Each row is a point. Two turns around zero, p and q, are shown by what they do to some points. Where does a point land after both, in the order given? Backwards means that the second turn is done in reverse. Each puzzle has new turns, and all numbers are rounded.

Turn p:
[-7 12 26] -> [-23  11 -14]
[16 46  7] -> [ 10  20 -44]
[-31  27  -5] -> [-11 -26 -30]
[ 29 -33   4] -> [10 23 36]
[ -8 -52 -32] -> [ 14 -29  52]
Turn q:
[ -3 -13  -4] -> [ -5 -12  -4]
[-25 -13 -21] -> [  5 -19 -29]
[13 76 38] -> [18 81 22]
[  3  -6 -27] -> [ 18 -21  -3]
[  6 -24 -26] -> [  7 -35   0]
[  6 -21  40] -> [-43   6  14]
Where do these land?
q, then p: [  0 -28 -28] -> [ 4 -2 39]
p, then q: [-2 27 34] -> [ 31   3 -30]
p, then q: [ -7 -36 -44] -> [-46 -10  33]
q, then p: [ 29 -20 -16] -> [-20  17  28]
q, then p: [-26  13  43] -> [ -1 -31 -42]
p, then q: [ 5 43 10] -> [ 41 -15  -9]

Turn p:
[ 36  58  -1 -39 -17  18] -> [ 34 -17  37 -58 -16  20]
[ 25  26  32 -22   2 -24] -> [  4  24  23 -26   6  39]
[ 43  23 -13   6 -18 -27] -> [44 24 31 -8 12 -1]
[-51 -38 -24 -30  -1   5] -> [-34 -21 -47 -14  23 -32]
[-56 -33 -16  47  45   4] -> [-50  12 -34  50 -26 -42]
[ -2 -66   2  45  34  23] -> [ -4   1 -55  69 -18   0]
[  4  31  20  -7 -45   2] -> [  5 -24  45 -14  20  15]
Turn q:
[  5 -44  76 -15   0  16] -> [ 57 -33  13  49  19 -30]
[ 53  45 -33  35  10  32] -> [-18  66   4  13 -54  23]
[-25 -27 -48 -24  -6 -27] -> [ -6 -10 -14 -65  18 -12]
[-22  36 -15  27  15  -1] -> [-29   9 -12   2   2  43]
[ 41  23  30  21  13 -15] -> [ -3 -11  -1  38 -49   6]
[ -4  18 -10 -24 -26   0] -> [-29   7  12  -6  11 -22]
[-26 -10 -62  16 -39 -11] -> [-20  11  29 -68  13  18]
[-22 -42  63 -36  33   6] -> [ 50 -39 -31  37  40 -27]
Where do these land?
q, then p: [-12   4 -34  15   4  20] -> [ -4 -16   9 -30 -27   3]
q, then p: [  5  13  12 -52  -5  18] -> [-17  49  15   6   2 -22]
p, then q: [-44   8 -20  44 -20 -44] -> [-19 -60 -22  19  -7  42]
p, then q: [ 20 -17  44 -51  69  14] -> [-28  79  21 -21  45 -19]
p, then q: [-32 -40 -29  54 -51 -26] -> [ 16 -48 -36  -7 -42  64]
p, then q backwards: [ 27  22  45 -14  16  41] -> [  4   0  -6  66  11 -30]
q, then p: [ 35   9 -19   4 -13 -23] -> [ -9 -18  16 -13  39   1]
